Each row is a point. Two turns around zero, p and q, are shown by what they do to some points. Write where each new point lands after one turn and then the other. Backwards means that the second turn is done in reverse. Each puzzle has new turns, and all numbers are rounded.

Turn p:
-0.33 -0.36 -0.69 -> -0.33 -0.37 -0.68
+0.22 +0.14 +0.21 -> +0.22 +0.15 +0.20
+0.12 -0.23 +0.38 -> +0.15 -0.23 +0.37
+0.01 -0.08 -0.22 -> +0.01 -0.08 -0.22
+0.15 +0.15 +0.05 -> +0.14 +0.16 +0.05
-0.17 +0.38 +0.26 -> -0.18 +0.36 +0.27
Turn q:
+0.58 +0.22 -0.18 -> +0.48 +0.21 -0.38
+0.02 -0.27 -0.05 -> +0.01 -0.27 -0.04
-0.11 +0.21 +0.31 -> -0.01 +0.23 +0.31
-0.50 -0.16 -0.08 -> -0.49 -0.17 +0.10
Where do these land?
q, then p: +0.19 -0.46 -0.17 -> +0.16 -0.46 -0.21
p, then q backwards: +0.18 +0.00 -0.20 -> +0.23 +0.02 -0.14
q, then p: -0.01 +0.47 +0.01 -> -0.06 +0.47 -0.01
p, then q backwards: -0.13 +0.37 -0.40 -> -0.02 +0.40 -0.39
q, then p: -0.26 -0.01 +0.37 -> -0.11 +0.00 +0.44
p, then q: +0.02 -0.37 +0.40 -> +0.20 -0.34 +0.37

Turn p:
-0.36 +0.11 +0.11 +0.44 -> -0.35 +0.19 +0.01 +0.43
+0.10 +0.06 +0.08 -0.26 -> +0.11 +0.06 +0.08 -0.25
-0.52 +0.27 +0.33 +0.43 -> -0.50 +0.43 +0.16 +0.42
+0.09 -0.05 -0.17 -0.45 -> +0.12 -0.09 -0.14 -0.45
-0.19 -0.23 +0.19 +0.08 -> -0.28 -0.13 +0.18 +0.06
+0.49 -0.05 -0.03 -0.16 -> +0.46 -0.16 +0.09 -0.15
+0.39 -0.11 -0.51 -0.08 -> +0.43 -0.31 -0.38 -0.06
Turn q:
-0.40 -0.14 -0.23 +0.29 -> -0.46 -0.14 -0.16 +0.25
+0.09 +0.41 +0.05 +0.45 -> -0.05 +0.46 +0.17 +0.37
-0.19 +0.08 -0.07 -0.32 -> -0.14 +0.01 -0.08 -0.35
+0.41 +0.13 +0.40 +0.10 -> +0.42 +0.16 +0.38 +0.11
+0.37 -0.10 +0.01 +0.21 -> +0.33 +0.00 -0.01 +0.29
-0.47 -0.11 -0.04 -0.12 -> -0.42 -0.20 -0.02 -0.18
+0.20 -0.27 -0.11 -0.62 -> +0.33 -0.29 -0.26 -0.50
Where do these land?
p, then q: -0.30 -0.35 +0.46 -0.27 -> -0.28 -0.32 +0.39 -0.40
q, then p: -0.17 +0.46 -0.01 +0.58 -> -0.24 +0.56 +0.00 +0.46
p, then q: +0.15 -0.07 -0.01 +0.15 -> +0.10 -0.07 +0.03 +0.18
p, then q: -0.26 +0.18 -0.21 -0.37 -> -0.14 +0.16 -0.30 -0.38
p, then q: +0.19 +0.17 +0.04 -0.05 -> +0.21 +0.15 +0.04 -0.02
p, then q backwards: +0.40 -0.38 -0.26 -0.03 -> +0.21 -0.54 +0.04 -0.18

Turn p:
-0.25 +0.31 +0.00 +0.20 -> -0.21 +0.39 -0.06 +0.00
+0.38 +0.17 +0.21 -0.07 -> +0.30 +0.07 +0.35 -0.03
-0.13 -0.66 -0.36 +0.18 -> -0.11 -0.49 -0.49 +0.36
+0.36 +0.26 -0.10 -0.31 -> +0.44 +0.07 +0.09 -0.30
-0.36 -0.09 +0.25 +0.00 -> -0.43 -0.06 +0.10 -0.03
Turn q:
+0.18 +0.24 +0.07 +0.00 -> +0.20 +0.19 +0.11 -0.09
+0.28 +0.31 +0.05 +0.11 -> +0.29 +0.31 +0.07 -0.05
-0.88 -0.32 +0.56 +0.03 -> -0.88 -0.26 +0.52 +0.30
-0.23 -0.21 -0.26 +0.07 -> -0.26 -0.12 -0.29 +0.06
+0.41 -0.25 -0.15 +0.05 -> +0.38 -0.16 -0.24 +0.17
+0.18 -0.06 -0.22 -0.30 -> +0.20 -0.22 -0.16 -0.24
+0.06 +0.28 -0.04 +0.03 -> +0.07 +0.24 +0.01 -0.14
Where do these land?
p, then q: +0.36 -0.15 -0.17 +0.28 -> +0.28 +0.20 -0.21 +0.31
p, then q: -0.04 +0.43 -0.08 +0.35 -> +0.03 +0.51 +0.03 -0.23
q, then p backwards: -0.40 -0.28 +0.00 -0.22 -> -0.32 -0.36 +0.18 -0.14
q, then p: +0.20 +0.17 -0.29 +0.05 -> +0.32 +0.09 -0.14 -0.17
p, then q: -0.11 -0.17 +0.53 -0.46 -> -0.22 -0.51 +0.47 +0.10

Turn p:
+0.14 +0.07 -0.09 -0.24 -0.31 +0.09 -> +0.10 +0.20 +0.16 -0.21 -0.26 +0.06
+0.19 +0.10 -0.11 +0.10 +0.11 +0.10 -> +0.20 +0.10 -0.17 +0.04 +0.06 +0.09
+0.17 +0.26 +0.32 +0.97 +0.07 +0.14 -> +0.27 -0.12 -0.13 +0.96 +0.12 +0.36
-0.18 +0.15 -0.08 +0.12 -0.17 -0.19 -> -0.16 +0.03 -0.06 +0.18 -0.25 -0.12
-0.21 +0.20 -0.09 -0.28 +0.04 +0.00 -> -0.25 +0.27 -0.02 -0.15 +0.01 -0.12
-0.10 -1.30 -0.13 -0.29 +0.11 +0.01 -> -0.09 -1.03 +0.06 -0.85 +0.13 +0.09
+0.07 +0.22 +0.39 -0.04 -0.07 +0.03 -> +0.05 +0.18 +0.35 +0.21 +0.11 -0.02
+0.11 +0.26 -0.06 -0.05 +0.14 -0.31 -> +0.10 +0.18 -0.12 +0.09 +0.02 -0.36
-0.20 +0.05 -0.14 -0.28 +0.09 +0.12 -> -0.24 +0.18 -0.06 -0.26 +0.07 +0.01
Turn q:
-0.12 -0.32 +0.27 +0.18 +0.25 -0.25 -> -0.05 -0.48 +0.12 +0.25 -0.04 -0.20
+0.10 -0.12 -0.24 +0.18 -0.04 -0.20 -> +0.08 -0.09 -0.33 +0.04 -0.16 -0.08
-0.24 -0.19 -0.17 -0.15 -0.37 +0.68 -> -0.32 +0.21 +0.03 -0.06 -0.06 +0.76
+0.06 +0.23 +0.17 +0.56 +0.08 -0.30 -> +0.18 +0.09 +0.00 +0.45 -0.20 -0.46
-0.19 +0.37 -0.34 -0.33 +0.01 +0.37 -> -0.29 +0.47 -0.10 -0.25 +0.35 +0.19
+0.03 +0.33 +0.28 -0.10 -0.02 -0.58 -> +0.12 +0.02 +0.24 -0.22 -0.14 -0.63
+0.37 -0.28 +0.03 -0.34 +0.08 +0.29 -> +0.30 -0.20 +0.05 -0.22 +0.26 +0.42
Where do these land?
p, then q: +0.14 +0.05 +0.10 +0.02 +0.49 -0.08 -> +0.12 -0.17 -0.24 +0.10 +0.31 -0.26
q, then p backwards: +0.37 +0.05 -0.33 -0.14 -0.73 +0.01 -> +0.32 +0.10 -0.65 -0.21 -0.36 +0.31
q, then p: -0.21 +0.25 +0.27 +0.15 +0.45 +0.26 -> -0.10 -0.14 -0.13 +0.50 +0.42 -0.09
q, then p: +0.15 +0.07 -0.07 +0.05 -0.72 -0.37 -> +0.13 +0.30 +0.36 -0.17 -0.65 -0.07
q, then p backwards: -0.34 +0.08 -0.03 -0.17 +0.45 +0.00 -> -0.35 -0.06 +0.24 -0.11 +0.39 -0.08
q, then p backwards: -0.01 -0.37 -0.31 +0.28 -0.21 +0.06 -> -0.11 -0.03 -0.36 +0.42 -0.15 +0.11
q, then p backwards: -0.09 -0.13 +0.37 -0.18 +0.26 +0.11 -> -0.05 -0.26 +0.45 -0.03 +0.04 +0.05

Turn p:
-0.34 +0.13 -0.60 -0.35 -0.31 -0.24 -0.11 -0.24 -> -0.37 +0.36 -0.58 -0.42 -0.14 -0.21 -0.03 -0.01
-0.16 -0.67 -0.35 +0.32 -0.64 -0.02 +0.19 +0.18 -> -0.41 -0.53 -0.39 +0.21 -0.51 -0.22 +0.00 +0.47
+0.12 -0.07 -0.03 -0.45 -0.15 +0.18 -0.06 -0.13 -> +0.13 -0.14 -0.16 -0.44 -0.08 +0.12 -0.09 -0.12
+0.28 +0.21 +0.15 -0.05 -0.08 -0.24 +0.46 +0.08 -> +0.23 +0.04 +0.20 -0.07 -0.14 -0.12 +0.54 +0.04
+0.07 -0.12 +0.13 -0.18 +0.14 -0.05 +0.00 -0.08 -> +0.07 -0.14 +0.07 -0.14 +0.15 -0.07 +0.00 -0.13
-0.17 -0.42 +0.36 +0.30 +0.39 +0.14 -0.44 +0.15 -> -0.10 -0.32 +0.33 +0.37 +0.38 +0.02 -0.56 +0.01
-0.04 +0.22 +0.06 -0.01 -0.33 +0.52 +0.03 +0.48 -> +0.04 +0.05 +0.15 -0.07 -0.33 +0.58 -0.08 +0.43
+0.39 -0.02 +0.06 +0.27 +0.50 -0.11 -0.42 -0.07 -> +0.46 +0.06 +0.04 +0.38 +0.41 -0.19 -0.29 -0.15
-0.48 -0.06 +0.01 -0.26 -0.04 -0.30 +0.01 +0.15 -> -0.47 +0.08 +0.12 -0.31 +0.12 -0.20 +0.00 +0.15
-0.08 +0.38 -0.17 +0.14 +0.23 +0.14 +0.44 -0.05 -> -0.07 +0.27 -0.07 +0.19 +0.10 +0.32 +0.48 -0.08
+0.41 +0.43 +0.38 +0.28 +0.29 -0.01 -0.10 -0.47 -> +0.50 +0.28 +0.27 +0.33 +0.02 -0.01 +0.03 -0.62
Turn q:
+0.44 -0.42 +0.10 -0.17 +0.09 +0.08 +0.52 +0.42 -> +0.44 -0.47 +0.25 -0.19 +0.38 +0.21 +0.36 +0.18
-0.03 -0.28 +0.10 -0.22 +0.02 -0.32 -0.23 +0.03 -> +0.09 +0.05 +0.07 -0.15 +0.23 -0.39 -0.19 +0.15
+0.02 +0.20 +0.20 +0.24 +0.12 -0.01 +0.31 -0.11 -> -0.06 +0.04 +0.20 +0.26 -0.04 +0.09 +0.30 -0.22
+0.18 -0.30 -0.69 +0.24 -0.01 -0.30 +0.06 -0.35 -> +0.05 -0.36 -0.71 +0.20 +0.06 -0.40 +0.16 -0.09
+0.08 +0.08 -0.09 -0.42 -0.32 -0.22 -0.09 -0.38 -> +0.07 +0.20 -0.22 -0.46 -0.18 -0.35 +0.05 -0.20
-0.32 -0.20 +0.10 -0.17 +0.47 +0.29 -0.27 +0.27 -> -0.35 -0.01 +0.18 -0.06 +0.43 +0.25 -0.40 +0.25
+0.21 +0.57 +0.20 +0.10 +0.39 -0.10 -0.39 -0.06 -> +0.07 +0.71 -0.04 +0.30 +0.19 +0.18 -0.13 -0.23
-0.18 -0.07 +0.22 +0.09 -0.11 +0.30 -0.24 -0.01 -> -0.11 -0.06 +0.21 +0.00 -0.16 +0.12 -0.39 -0.06
-0.39 +0.43 -0.13 +0.32 -0.66 +0.29 +0.34 +0.20 -> -0.18 -0.10 +0.08 +0.12 -0.93 +0.30 +0.24 +0.23
Where do these land?
q, then p: +0.30 +0.12 +0.06 +0.16 -0.33 -0.77 -0.13 +0.08 -> +0.50 +0.31 +0.06 +0.17 -0.22 -0.50 +0.38 +0.21
p, then q: -0.34 -0.15 -0.37 -0.07 -0.11 -0.33 -0.23 -0.07 -> -0.29 +0.27 -0.27 +0.02 -0.01 -0.27 -0.01 +0.40
p, then q: +0.02 -0.20 -0.25 -0.30 -0.26 +0.27 +0.01 +0.59 -> +0.16 -0.20 +0.01 -0.33 +0.11 +0.34 -0.17 +0.59
q, then p backwards: -0.02 -0.06 +0.19 +0.21 +0.48 +0.29 -0.10 -0.04 -> -0.27 -0.05 +0.16 +0.18 +0.42 +0.27 -0.13 -0.08
p, then q: +0.08 -0.17 +0.02 +0.23 +0.29 +0.30 +0.44 -0.27 -> -0.19 -0.56 -0.02 +0.21 +0.05 +0.06 +0.12 -0.34
q, then p: +0.26 +0.05 +0.27 -0.12 +0.41 +0.38 +0.20 -0.59 -> -0.15 -0.09 -0.14 -0.03 +0.18 +0.20 +0.05 -0.85
p, then q: +0.04 +0.05 -0.25 -0.17 -0.20 -0.35 -0.29 +0.26 -> +0.20 +0.38 -0.14 -0.09 +0.05 -0.06 +0.06 +0.43
p, then q: -0.10 +0.40 -0.29 +0.25 -0.33 -0.21 -0.32 -0.01 -> +0.08 +0.46 -0.23 +0.16 -0.48 +0.02 +0.04 +0.20
q, then p: -0.21 -0.33 +0.11 -0.13 -0.40 +0.18 -0.13 +0.16 -> +0.04 -0.23 +0.16 -0.34 -0.09 -0.17 -0.38 +0.21
q, then p backwards: -0.02 +0.29 +0.50 -0.07 +0.46 +0.24 +0.56 -0.11 -> -0.35 +0.35 +0.46 -0.05 +0.42 +0.15 +0.51 -0.12

Turn p:
+0.12 -0.08 +0.43 -0.52 +0.03 -0.03 +0.26 -0.25 -> +0.22 -0.15 +0.36 -0.58 -0.10 -0.24 +0.03 +0.02
+0.68 -0.21 -0.01 -0.31 +0.16 -0.17 -0.09 -0.16 -> +0.63 -0.15 +0.24 -0.02 +0.23 -0.24 -0.21 -0.25
-0.18 -0.04 +0.04 -0.04 +0.41 +0.35 +0.19 +0.18 -> -0.22 -0.12 -0.02 -0.27 +0.41 +0.25 +0.05 +0.17
+0.27 +0.00 +0.10 -0.41 -0.01 +0.18 -0.18 -0.42 -> +0.19 -0.02 +0.36 -0.30 -0.07 -0.02 -0.30 -0.38
-0.07 -0.09 -0.04 +0.00 -0.26 -0.24 -0.40 +0.19 -> -0.01 -0.06 -0.17 +0.30 -0.27 -0.16 -0.32 +0.10
-0.48 +0.43 -0.49 +0.28 -0.24 -0.35 -0.02 +0.22 -> -0.43 +0.51 -0.55 +0.36 -0.15 -0.21 +0.14 +0.05
-0.05 +0.46 -0.11 +0.49 -0.40 -0.21 -0.26 +0.37 -> -0.19 +0.47 -0.10 +0.68 -0.24 -0.01 -0.02 +0.28
-0.30 -0.36 -0.02 +0.33 -0.01 +0.57 +0.53 +0.11 -> -0.09 -0.20 -0.26 -0.26 +0.03 +0.72 +0.46 +0.20
+0.00 -0.11 +0.09 +0.18 +0.31 -0.10 -0.03 -0.25 -> -0.10 -0.28 +0.14 +0.09 +0.15 -0.08 +0.19 -0.21
Turn q:
+0.53 -0.30 -0.17 -0.07 -0.25 -0.09 -0.06 +0.00 -> +0.42 -0.29 +0.15 -0.02 -0.26 -0.31 +0.08 +0.16
-0.10 -0.36 -0.27 -0.60 +0.06 +0.28 +0.31 -0.11 -> -0.16 -0.40 -0.16 -0.56 -0.02 +0.10 +0.40 +0.24
-0.34 -0.06 +0.53 +0.09 +0.29 -0.34 +0.39 -0.18 -> -0.44 +0.33 +0.17 +0.29 +0.37 +0.00 +0.49 -0.07
-0.06 +0.19 -0.41 +0.42 +0.34 -0.22 -0.18 +0.07 -> +0.24 +0.10 -0.48 +0.23 +0.18 -0.09 -0.18 -0.40
+0.02 +0.51 +0.35 -0.08 -0.07 +0.26 +0.20 +0.34 -> -0.07 +0.48 +0.07 +0.00 -0.03 +0.38 -0.21 +0.43
-0.26 +0.23 +0.07 +0.30 +0.55 +0.24 -0.34 +0.00 -> +0.03 +0.09 -0.10 +0.08 +0.51 +0.39 -0.32 -0.39
+0.04 +0.33 -0.06 -0.25 -0.15 +0.14 -0.20 -0.18 -> +0.04 +0.17 +0.10 -0.39 -0.20 +0.07 -0.20 -0.11
-0.15 -0.37 +0.40 -0.13 -0.25 -0.25 -0.07 +0.31 -> -0.37 -0.15 +0.30 +0.20 +0.12 -0.35 -0.07 +0.36
+0.32 -0.17 -0.45 +0.32 -0.52 -0.01 -0.05 -0.25 -> +0.31 -0.33 -0.04 +0.17 -0.67 -0.17 +0.01 -0.23
Where do these land?
p, then q: -0.24 +0.16 -0.34 +0.17 +0.21 -0.16 +0.12 -0.01 -> -0.11 +0.14 -0.42 -0.01 +0.03 +0.05 +0.20 -0.25
p, then q backwards: +0.38 -0.14 +0.34 -0.21 +0.27 -0.35 -0.07 -0.41 -> +0.35 -0.43 +0.06 -0.06 -0.03 -0.25 -0.46 -0.31
p, then q: +0.43 +0.13 -0.93 +0.23 -0.03 -0.35 +0.00 +0.27 -> +0.77 +0.32 -0.51 +0.18 -0.11 +0.08 +0.03 -0.55
q, then p: +0.11 -0.04 +0.25 +0.01 +0.32 +0.32 +0.01 +0.15 -> -0.01 -0.12 +0.19 -0.05 +0.38 +0.27 -0.10 +0.14
p, then q: -0.25 -0.02 +0.58 +0.27 -0.32 -0.03 -0.13 -0.13 -> -0.47 -0.14 +0.24 +0.36 -0.29 +0.01 -0.09 +0.30
q, then p backwards: -0.11 -0.06 +0.25 -0.08 -0.27 +0.29 +0.38 +0.06 -> -0.27 +0.06 +0.34 +0.30 -0.16 +0.24 +0.07 +0.15
p, then q: -0.22 +0.24 +0.52 -0.29 +0.11 -0.10 -0.09 +0.16 -> -0.41 +0.12 +0.11 +0.04 +0.29 -0.33 -0.24 +0.27
p, then q: +0.07 +0.05 -0.79 -0.03 -0.33 +0.61 -0.13 -0.23 -> +0.29 -0.01 +0.00 -0.55 -0.40 +0.55 -0.21 -0.54
p, then q: -0.16 -0.32 +0.13 -0.07 +0.03 -0.24 -0.09 +0.13 -> -0.03 -0.31 -0.09 +0.12 +0.02 -0.33 +0.00 +0.08

Turn p:
+0.04 -0.05 +0.06 +0.27 -0.03 -0.25 -0.17 -0.26 +0.28 -> -0.08 +0.02 +0.12 +0.33 +0.05 -0.24 -0.24 -0.07 +0.25
+0.09 +0.09 +0.15 +0.07 +0.06 +0.43 -0.26 +0.05 -0.13 -> +0.15 +0.08 +0.13 -0.02 +0.02 +0.41 -0.26 +0.00 -0.19
+0.25 +0.28 +0.08 -0.21 -0.09 -0.21 +0.06 +0.18 +0.14 -> -0.06 +0.34 +0.11 -0.31 -0.12 -0.17 +0.05 +0.02 +0.16
-0.17 -0.23 +0.08 -1.58 -0.18 -0.27 +0.03 -0.15 +0.01 -> -0.07 -0.53 -0.23 -1.18 -0.40 -0.45 +0.12 -0.77 -0.01
+0.17 +0.22 -0.36 +0.30 +0.02 +0.55 +0.09 -0.06 +0.04 -> +0.39 +0.32 -0.30 +0.23 +0.20 +0.41 +0.00 +0.07 +0.03
+0.12 +0.27 -0.03 +0.27 +0.44 -0.27 +0.06 -0.21 -0.10 -> -0.02 +0.22 +0.24 +0.18 +0.53 -0.23 +0.09 +0.01 -0.06
+0.01 -0.44 +0.12 +0.12 +0.11 +0.43 +0.18 +0.30 +0.20 -> +0.26 -0.37 +0.09 +0.03 -0.13 +0.43 +0.10 +0.32 +0.24
-0.82 +0.14 -0.14 +0.29 -0.13 -0.23 -0.12 +0.16 -0.14 -> -0.78 -0.14 -0.37 +0.26 +0.11 +0.07 -0.01 +0.18 -0.21
+0.31 -0.42 -0.12 +0.30 -0.04 -0.12 -0.08 +0.20 -0.10 -> +0.28 -0.12 +0.10 +0.23 -0.18 -0.22 -0.08 +0.45 -0.08
-0.01 +0.15 +0.15 +0.18 -0.17 -0.06 +0.22 -0.22 -0.20 -> -0.09 +0.18 +0.10 +0.28 -0.08 -0.01 +0.24 -0.20 -0.14
Turn q:
+0.19 +0.07 +0.12 +0.13 +0.01 -0.21 +0.02 -0.18 +0.50 -> +0.08 +0.19 +0.16 +0.00 +0.06 -0.20 +0.03 -0.17 +0.51
+0.20 +0.08 +0.13 +0.47 +0.33 -0.22 -0.35 +0.16 -0.41 -> -0.06 -0.11 +0.42 +0.38 +0.44 -0.14 -0.35 +0.19 -0.24
-0.42 -0.20 -0.07 +0.43 -0.61 -0.19 +0.18 +0.29 -0.33 -> -0.33 -0.10 -0.03 +0.66 -0.43 -0.11 +0.37 -0.08 -0.38
+0.36 +0.24 +0.28 +0.01 -0.23 +0.00 +0.03 -0.53 -0.05 -> +0.37 +0.18 +0.15 -0.08 -0.02 -0.13 -0.24 -0.58 -0.02
-0.19 +0.24 -0.13 -0.03 +0.14 +0.10 +0.27 +0.01 -0.47 -> +0.02 +0.10 -0.20 +0.08 +0.23 +0.30 +0.10 -0.02 -0.47
-0.05 +0.01 -0.48 +0.19 -0.40 -0.10 +0.07 +0.55 +0.44 -> +0.06 -0.04 -0.35 +0.49 -0.32 -0.17 +0.34 +0.41 +0.39
-0.37 +0.05 +0.13 -0.43 +0.36 -0.25 -0.22 +0.26 -0.58 -> -0.38 +0.22 +0.02 -0.29 +0.18 +0.00 -0.15 +0.44 -0.68
+0.49 -0.33 +0.19 -0.18 +0.18 +0.24 +0.09 +0.09 +0.23 -> +0.36 -0.32 +0.32 -0.40 -0.02 +0.03 +0.10 +0.12 +0.25
-0.31 +0.31 +0.09 -0.09 +0.25 +0.12 +0.21 -0.10 +0.21 -> -0.10 +0.38 -0.08 -0.13 +0.13 +0.40 +0.07 -0.05 +0.15
+0.28 -0.44 -0.08 -0.38 -0.03 +0.05 +0.08 -0.69 +0.31 -> +0.09 -0.29 -0.15 -0.66 -0.01 -0.25 +0.05 -0.53 +0.33
-0.18 -0.03 -0.19 -0.10 +0.00 +0.45 -0.38 +0.13 +0.13 -> -0.11 -0.22 -0.25 -0.05 -0.22 +0.28 -0.34 +0.25 +0.16
Where do these land?
p, then q: +0.02 -0.02 -0.05 -0.24 -0.12 +0.65 -0.19 -0.07 +0.29 -> +0.30 -0.34 -0.28 -0.22 -0.17 +0.08 -0.40 -0.08 +0.30
q, then p backwards: +0.35 -0.33 +0.19 -0.54 -0.01 +0.00 -0.29 +0.09 -0.71 -> +0.19 -0.37 +0.00 -0.44 +0.18 -0.16 -0.47 +0.26 -0.67
q, then p: +0.11 +0.26 -0.11 -0.47 -0.39 +0.40 -0.09 +0.12 +0.08 -> +0.34 +0.38 -0.36 -0.18 -0.40 -0.09 -0.23 +0.07 -0.08
q, then p: -0.22 +0.10 -0.41 -0.16 -0.10 +0.31 -0.12 +0.35 -0.07 -> +0.16 +0.03 -0.46 -0.01 -0.14 +0.15 -0.06 +0.45 -0.13
q, then p: +0.72 -0.13 +0.02 -0.40 -0.33 -0.17 -0.13 -0.29 -0.52 -> +0.28 +0.01 +0.30 -0.16 -0.20 -0.83 -0.11 -0.16 -0.48
q, then p: -0.13 -0.06 -0.19 +0.44 +0.40 -0.35 +0.06 -0.22 +0.14 -> -0.23 -0.27 +0.11 +0.17 +0.59 +0.03 +0.10 +0.02 +0.28
q, then p: -0.18 -0.21 +0.12 +0.61 -0.08 -0.24 +0.13 +0.04 +0.13 -> -0.31 -0.14 +0.20 +0.52 +0.06 +0.14 +0.22 -0.04 +0.24
q, then p backwards: -0.07 -0.09 +0.14 +0.06 +0.09 -0.51 +0.06 -0.05 +0.45 -> +0.09 +0.29 +0.13 +0.01 +0.05 -0.48 +0.27 +0.00 +0.32
p, then q: -0.40 +0.17 +0.24 +0.35 +0.11 -0.37 +0.05 -0.33 +0.04 -> -0.59 +0.15 +0.20 +0.20 +0.24 +0.23 +0.09 -0.24 +0.09
q, then p backwards: +0.13 +0.33 +0.01 +0.04 +0.18 +0.39 -0.08 +0.44 -0.07 -> +0.19 -0.13 -0.08 +0.37 +0.13 +0.44 -0.15 +0.29 -0.01
p, then q: -0.33 -0.02 +0.04 +0.30 +0.24 -0.11 +0.60 -0.08 +0.23 -> -0.17 -0.02 +0.14 +0.08 +0.21 +0.36 +0.57 -0.09 +0.36
